Every row gives one point. Each copy is the shape, with its points in the same order, stretched, turned, moved and blurred by noise. Some copies are also mirrored. Which?
In the rows, zero is written as 128.

Shape (9 x 3)
[[155  75  91]
 [197  73 103]
 [ 66 105 154]
 [111 152 117]
 [ 93  96 176]
 [166 160 121]
 [ 61 151  99]
 [104  72 151]
 [ 85  87 177]]
Copy 1 (9 x 3)
[[148 132 187]
 [171  97 187]
 [ 74 158 131]
 [147 146  98]
 [ 76 119 128]
 [186 106  95]
 [119 195 108]
 [ 84 130 163]
 [ 69 131 130]]
Copy 1 is: mirrored
Copy 2 (9 x 3)
[[202 129 150]
 [217 168 173]
 [ 91  79 132]
 [123 134  86]
 [ 87 104 163]
 [146 192 101]
 [115  85  60]
 [126  97 173]
 [ 85  96 168]]
Copy 2 is: only turned

Shape (9 x 4)
[[ 91 167 163 120]
 [ 88 119  55  60]
 [ 90 111  61 178]
 [154 149 159  96]
 [148 156 146  52]
 [ 99 135  76 158]
 [ 63 121 170  82]
 [113 163 123 132]
 [168 145 161  95]]
Copy 1 (9 x 4)
[[109 178 181 133]
 [134 132  92 210]
 [ 68 129  89 132]
 [171 130 171 111]
 [193 139 157 146]
 [ 86 145  99 125]
 [111 140 202 196]
 [116 165 138 117]
 [181 118 169  95]]
Copy 1 is: mirrored
Copy 2 (9 x 4)
[[111 152 197 114]
 [ 77 160  73  46]
 [ 69  88  93 161]
 [173 164 149 113]
 [164 196 133  71]
 [ 84 118 111 153]
 [108 121 196  39]
 [111 155 149 142]
 [182 164 141 117]]
Copy 2 is: only turned

Shape (10 x 6)
[[144 125 101 108  99 117]
 [146 116 106 126 138 128]
 [124 127 114 111 116 138]
 [153 158 151 150 143 121]
 [144 130 120 119 128 126]
 [146 139 148 112 124  92]
 [110 138 237 200 117 100]
 [151 133 105 156 126 105]
 [ 49 150 124 131 117 110]
 [155 152 101 122 105 134]]
Copy 1 (10 x 6)
[[132 132 144 130  60 121]
 [142 139 130 146  92  94]
 [123 113 130 134  91 124]
 [172 142 153 130 134 147]
 [142 134 134 130  97 119]
 [135 160 157  96 104 137]
 [137 101 249  92 212 168]
 [155 156 169 158  89 115]
 [ 56 122 156 148 123 177]
 [162 126 137 147  71 143]]
Copy 1 is: only turned
Copy 2 (10 x 6)
[[112 131  95 135 116 143]
 [133 125 104 115 130 116]
 [107 127 114 135 133 121]
 [135 146 146  88 105 117]
 [125 135 115 119 126 126]
 [142 159 132 133 110 138]
 [153 111 216 128  60 101]
 [136 127 103 100  89 116]
 [ 86 139 131 168  98  73]
 [ 99 136 103 102 112 141]]
Copy 2 is: mirrored

Shape (11 x 8)
[[125 115 108 113 105 109 128 116]
 [153 120 143 179 163 136 165 216]
 [182 137 173 132 164  81 188 191]
 [161 189 152 119 184 131 161 185]
 [152 161 183 130 115 123 148 183]
 [108 102 148 148 114 132 136 135]
 [169  69 146 171 120 162 142  84]
 [110  93 141  67 125 143 138 138]
 [156 149 134 108 151 103 104 209]
 [114 151 102  81 104 117 160 151]
 [ 87  55 149 165 126 131 128  33]]
Copy 1 (11 x 8)
[[114  88  98 115 120 117 144  98]
 [ 99 147 210 179 150 127 207 128]
 [169 152 184 152 158 117 230  73]
 [159 170 159 162 195  66 215 117]
 [150 193 159 142 166 148 168 118]
 [ 75 129 148 109 131 142 138 102]
 [ 68 132 143 138  54 100 111  84]
 [ 89 124 113  57 147 119 174 122]
 [167 112 178 135 179 106 187 159]
 [109 122  74 111 165 127 201 108]
 [ 47  72 106  81  78 124  72  44]]
Copy 1 is: mirrored
Copy 2 (11 x 8)
[[162 112 125 152 118 155 128 120]
 [133 179 137 145 195  32 129 185]
 [149 165 123 151 154  10 100 114]
 [108 215 149 179 164  39 125  99]
 [149 192 171 154 119  58  90 153]
 [126 110 154 114 121 125 117 158]
 [117 121  64  87  81 141 123 156]
 [153 120 152 105 115 128 174 125]
 [188 203 159 157 199 109 117 117]
 [156 128 152 201 118 110 159 119]
 [ 84  29  99  54  85 191  99 126]]
Copy 2 is: mirrored
Copy 3 (11 x 8)
[[115 107 138 144 109 161 152 107]
 [126 181 162 141 176  71 126 224]
 [156 150 153 107 198  44 152 164]
 [167 199 116  96 158  54 103 169]
 [194 163 184 112 164 111 107 163]
 [112 123 166 135 151 173 134 150]
 [103 139 133 207 191 208 154 126]
 [153  98 108 106 109 192 160 154]
 [184 128 137 133 136  53 116 191]
 [141 132 138  92  81 135 154 135]
 [ 49  78 141 161 169 239 144  79]]
Copy 3 is: only turned
